Each row is a point. Each copy is the shape, with its points in the same order, stretched, turned, moved and blurred by noise. Say if it was mirrored as well.
(in the rows, 128 means zero)

Shape (7 x 3):
[[180 145 162]
 [157  86 159]
 [ 87 146 157]
 [129 186  70]
 [ 81 101 175]
 [190  75 145]
 [156  52 157]]
Copy 1:
[[174 176 112]
 [189 155 153]
 [122 168 157]
 [120  84  93]
 [144 170 188]
 [207 148 135]
 [205 150 171]]
Copy 1 is: only turned
Copy 2:
[[155 160  84]
 [183 111 111]
 [ 90 145 162]
 [ 64 130  87]
 [134 117 175]
 [200 100  74]
 [206  76 114]]
Copy 2 is: only turned

Shape:
[[150 100  91]
 [ 60 172 183]
 [160 126 182]
 [163 108  82]
 [ 95  98 136]
 [ 98 191 189]
 [141 166 189]
 [142 102 127]
 [ 98 133 127]]
Copy 1 (9 x 3):
[[131 199 114]
 [131  31 154]
 [208 129 134]
 [134 215 126]
 [128 127  96]
 [172  42 175]
 [205  86 159]
 [153 181 111]
 [113 123 124]]
Copy 1 is: only turned
Copy 2:
[[114 118 132]
 [230  95 148]
 [131 138  59]
 [102 141 131]
 [147  70 141]
 [209 137 117]
 [179 143  68]
 [117 118 115]
 [157 105 154]]
Copy 2 is: only turned
Copy 3:
[[141  93  84]
 [ 75 224 211]
 [147 224 105]
 [165  92  85]
 [ 82 154 114]
 [129 225 224]
 [144 223 164]
 [120 145  85]
 [111 143 147]]
Copy 3 is: mirrored
Copy 4 (9 x 3):
[[158  80 133]
 [ 73 179 138]
 [192 152 156]
 [163  80 118]
 [125 109 175]
 [103 190 111]
 [156 178 125]
 [164 104 154]
 [106 121 136]]
Copy 4 is: only turned

Shape:
[[138  53 192  81]
 [ 92 150  89 152]
 [159  97 117  81]
 [121 104  92  68]
 [155 127 187 139]
 [144  34 149 117]
 [127 110 107 157]
 [169 141  89 143]]
Copy 1 (8 x 4):
[[ 61  78 150 234]
 [148 160 148  65]
 [ 95 114  88 174]
 [ 90 137  97 126]
 [120  70 165 186]
 [ 92 128 113 236]
 [141 155 119 138]
 [153 135  82 133]]
Copy 1 is: only turned
Copy 2:
[[ 88 135 156 206]
 [170  98 120 140]
 [108 142  88 171]
 [121 106  71 195]
 [112 144 177 137]
 [134 153 137 218]
 [167 132 128 160]
 [155 163 103 135]]
Copy 2 is: mirrored
Copy 3, 8 rows:
[[  7 125 168 144]
 [180 139 106  99]
 [ 77 115  96 178]
 [ 91  76  71 138]
 [106 170 201 179]
 [ 28 161 112 128]
 [137 172 103 123]
 [160 165  87 183]]
Copy 3 is: only turned
